Each row is a point. The last column is the point's height on a tilted bowl or saddle (a function of degree 2), plus a little noise. Count its main directions that bend up, bend down and stay straight.
In the rows, zero is written as 128.

Points (16 x 4):
[[180 118 162  76]
 [114 113 119 125]
 [151 125 101 110]
 [120 151  80 115]
 [165 118 188  93]
 [144 127 168 104]
 [134  71  77 153]
 [118 188 101  80]
 [145  98 121 105]
 [130  67  79 157]
 [ 67 118 124 155]
 [169 118 100 104]
 [190 120 168  72]
 [108 171 164 103]
 [105  95 143 141]
 [ 80  81 105 190]]
Directions: 2 up, 1 down, 0 straight

Points (21 x 5):
[[114  76 195 101 121]
 [103 157  74 135  83]
 [190  93 116 138 143]
 [130 105 132 135 131]
 [163 179 116 154  85]
 [151 113 156 127 128]
 [148 163 103 103  77]
 [137 107  84  99  97]
 [198 159 120  88  52]
 [160  68  77 157 183]
 [160  95  91 165 180]
 [118  93 149 115 119]
 [190 108 136 106 104]
 [150 134 157 125 123]
 [128  78 194 186  93]
 [102 166 132 107  90]
 [162 170 136 131  92]
 [116  96 159 166 121]
 [102 180 181 114 115]
 [190 146 143 182 118]
 [ 79 109 169 120 125]]
Directions: 1 up, 3 down, 0 straight

Points (25 x 5):
[[151 122  83 177  67]
 [125  47 160  60 106]
 [104 146 192 142  92]
 [174 194  76 210  85]
 [116 137  98 144 105]
 [128  77 118 164  66]
 [121 143 165 137 116]
 [151 122 143 107 128]
 [136 114 145 187  88]
 [155  84 160 155  74]
 [158  89 166 129  92]
 [ 84 178  97 119  89]
 [104 158 104 152 106]
 [134 138  91 156  96]
 [115  97 151 149  97]
 [128 121 123 106 126]
 [ 87 111 171 132  98]
 [195 111 204 122  92]
 [112 120 129 134 114]
 [148 103 179 129 100]
 [129 148 138 139 124]
 [213 171 112 178 107]
 [ 60 156 111 148  90]
 [128 135  78 158  86]
 [ 81 107 142 111 112]]
Directions: 0 up, 2 down, 2 straight

Points (38 x 7):
[[123 143 122 114 133 154 126]
 [119 195 193 151 146 131  84]
 [ 86 160 166 153 183 142 107]
 [185 115  80 148 178 176 147]
 [175  52  91 152 133 100 164]
 [134 130 203 184 159  68 152]
 [119 100 172 127 165 108 145]
 [ 91 105 163 127 108 134 125]
 [131  41 158 167 185 139 142]
 [122 117 114 148  97  89 164]
 [133 141 155 154  61 133 123]
 [ 85  87  83 199  80 160 174]
 [184 168 131  95 154 129 142]
 [202 110 187 176 181 115 144]
 [124 114 152  94 153 159 133]
 [ 90 145 100 105 140 152 143]
 [112  81 157 137 153 104 153]
 [109 162 153 125  64 108 162]
 [ 80  89 169 163  94 122 116]
 [169 131 134 129  95 129 138]
 [ 98  81 129 148 150 114 155]
 [134 113  62 101 109 154 162]
 [184  66 102 143  90 105 161]
 [118 100 171 191 131 119  99]
 [127  84 130  78 148 144 160]
 [127 103 164 153 146  88 147]
 [140 133 134 140  66 182 132]
 [146 180 164  97 113  75 173]
 [136 132  79 158 150 114 138]
 [122 136 103 106 101 111 160]
 [137 164  94  96 146  89 137]
 [127  89 136  59 159 179 172]
 [130 169 155 115 155 155 109]
 [ 90  97 172 160 187 118 147]
 [153 152 137 136 119 121 125]
 [116  85 168  71 105  51 249]
 [119 111 191  88 122  94 172]
 [139 162 101  63 119 131 160]]
Directions: 4 up, 1 down, 1 straight

Points (45 x 7):
[[127  88  33  94  80 159 115]
 [ 79 170 134 170 142 128  91]
 [144 146 123 153 106 187 123]
 [ 66  95 139 128  90  76 108]
 [ 88 105 145 101 158 113 151]
 [177  86 147 116 119  98 141]
 [131 130 139 155 137 126 133]
 [105 143 138 102 126 139 124]
 [123 157 106 160  49 145  83]
 [157 131 152 156 150 124 128]
 [164 201 128 122 137  69  39]
 [ 86 167 118 141  71 132  75]
 [134 146 140  61 119 123 116]
 [108 157 190  27 195 105  95]
 [148 106  70 154 138 202 137]
 [150 169 154 108 142 144 102]
 [ 67 159 137 140 112 115  86]
 [113 110 145 148 129  91 132]
 [143 168 102 117 107 168  93]
 [ 99 131 149 131 154 169 145]
 [121 144  87 130 105 103 100]
 [ 99 166 134 101 160 186 110]
 [ 38 154  88 175  37 177  56]
 [158  78 115 146 129 127 159]
 [147 148 161 120 118 234 120]
 [112 186 122 128 177 107  73]
 [160 114 131 138 161  89 127]
 [145 129 101 111 123 148 128]
 [119 149  66 149 110 162 104]
 [142 127 150 112 199 170 137]
 [180 163 176 202 172 152  98]
 [102  84 101 110 197 156 181]
 [ 78 213  92 118 142  91  23]
 [ 96 132 157 107 135 169 139]
 [140 109  93 153 154 143 147]
 [116 129 135 115 130 181 144]
 [191 172 151 117 156 174  87]
 [149 109 175  62 147  79 129]
 [126  93  98 126 155 138 164]
 [ 78 112 114 139 149 100 140]
 [208 133 133 150  89 125 104]
 [ 87  98 145 165 100 101 130]
 [112 114  52 151 132 152 137]
 [158  95 170  96 117 150 154]
 [ 98 138 103 126 135 144 130]]
Directions: 0 up, 4 down, 2 straight

Points (63 x 9):
[[140 121 126  84 179  92  83 154 170]
 [ 98  89 110 155 125 159 172 140 135]
 [117 157 156  97 125 133 109 178 154]
 [114  67 102 109 123 114 106  90 127]
 [ 72  92  65  80 112 113 172 101 169]
 [133 156 154 121 124 134 137  98 128]
 [146 137 203 144 110 133 132 123 152]
 [103 119 226  90 178 150 102 126 176]
 [181 122 128 160 112 109 191 151 182]
 [155  96 151 127  98 124 121 125 141]
 [174 164 144  94 122 116 183 124 175]
 [112 151 130 135 109 157 160  99 129]
 [ 99 149 119 112 135 108 151 128 131]
 [115 137 140 137  72 209 156  70 166]
 [119 151 140 149 128 124 116 152 120]
 [ 94 146 122 170 118 121 127 107 101]
 [112  83 130 105 160 149 102 121 124]
 [156  99 141 140 164  78 146 108 143]
 [214 169 132 148  40 134 157  84 213]
 [157 168  95 187  77 171 162 125 160]
 [121 104 139 118 161 188  79 120 133]
 [ 95 147 149 202 138 248  87 135 171]
 [106  58  44 155  99 135 123 200 187]
 [138  43  62 147 135 143 126 168 166]
 [134 115 133  96 110  53 132 176 189]
 [ 87 172  50 119 133 126  98 116 129]
 [130 159 156 129 118 121 160  59 141]
 [130  67  89 159 135 155  81  75 121]
 [169 104  87 189 162 164 179 186 194]
 [129 134  88 179 134 112 157 145 123]
 [133  82 107 130 150  76 134 111 131]
 [160  83 150 207 128 100 172  97 158]
 [119 153 145 149 159 149 127 174 138]
 [ 82 159 153 153 150 130 136 118 120]
 [148 129 147  94  94 154 141 146 151]
 [140  93 158 165 135  46 166  72 159]
 [116 194 104 123 123 117 162 157 152]
 [165 100 172 108  93 188  92 148 168]
 [171 133  89 131  89  97 176  82 168]
 [142  85  98 139 127 106 132 153 139]
 [142 108 167  60  82 162 109 140 167]
 [126 157 119  86  70  70 112 148 178]
 [167 152 150 156 148 134  89  80 133]
 [141 135 191 111  89  87  91 118 167]
 [117 163 109 210  57 212 133  98 169]
 [103 149 121 217 141 100 102 145  96]
 [130 118 112 157 149 156 103 212 159]
 [106 110 124 116 105 142 197 103 148]
 [140 151  99 111 136 119  96  84 127]
 [163 158 152 140 104 159 123 164 150]
 [ 51 135 120 114 122 104 162  71 144]
 [ 93  58  91 118 109 114  94 196 176]
 [ 72 110  99  69  86  76 112 181 203]
 [143 141  91  51 109  91  67 173 207]
 [102 137 153 138 122 154 142 151 131]
 [147 153  82 131 130  70 119 174 155]
 [108 134 142 141 219 176 140 123 145]
 [ 69 124 127 111 179 156 114 130 130]
 [145  86 165 152  92  71  84 137 164]
 [177 117 156 148 159  93 102 106 148]
 [177 139 150 137 170 105  96 132 153]
 [168 110 140 129 129 134  73 125 141]
 [128 153 154  95 107 115 121  94 140]]
Directions: 7 up, 0 down, 1 straight
